Every row gives one point. Each copy is the shape, with its points in the same order, stretched, turned, moved and blurred by noise. Say if it was mirrored as well.

Shape (5 x 2)
[[-4.3  1.3]
 [-3.6  0.4]
 [-2.3 -3.2]
 [ 6.7  3.3]
 [-4.0  1.0]]
Copy 1 (5 x 2)
[[ 0.2  4.3]
 [ 0.9  3.5]
 [ 4.3  2.1]
 [-3.6 -5.6]
 [ 0.4  4.0]]
Copy 1 is: mirrored
Copy 2 (5 x 2)
[[-2.4  5.2]
 [-1.3  3.9]
 [ 1.9  1.5]
 [-5.3 -6.3]
 [-1.8  4.5]]
Copy 2 is: mirrored

Shape (7 x 3)
[[ 2.8 -2.3 -2.9]
 [ 3.3 -5.0 -4.7]
 [ 0.6  0.6 -5.6]
 [-2.7 -1.8  3.1]
 [ 3.1  0.7 -1.5]
 [-5.9  1.1  4.9]
 [ 2.5  0.5  5.3]]
Copy 1 (7 x 3)
[[ 3.6  1.0 -3.3]
 [ 4.3  2.2 -7.8]
 [ 0.8  6.2 -2.2]
 [-1.8 -2.3  0.0]
 [ 4.3  2.1  0.0]
 [-6.1 -1.8  4.8]
 [ 3.0 -3.9  3.3]]
Copy 1 is: only turned
Copy 2 (7 x 3)
[[-0.1 -2.7 -3.3]
 [-2.2 -6.0 -4.3]
 [-3.7  0.8 -2.5]
 [ 2.8 -2.1  5.0]
 [ 1.5 -0.2 -3.3]
 [ 3.1  1.2  8.6]
 [ 7.3 -1.4  1.0]]
Copy 2 is: only turned
Copy 3 (7 x 3)
[[ 2.2 -4.3 -1.0]
 [ 3.3 -8.2 -1.3]
 [ 1.6 -3.2 -4.4]
 [-3.1 -1.2  3.4]
 [ 2.5 -1.2 -1.1]
 [-7.3  1.8  3.3]
 [ 1.8  2.9  3.9]]
Copy 3 is: only turned
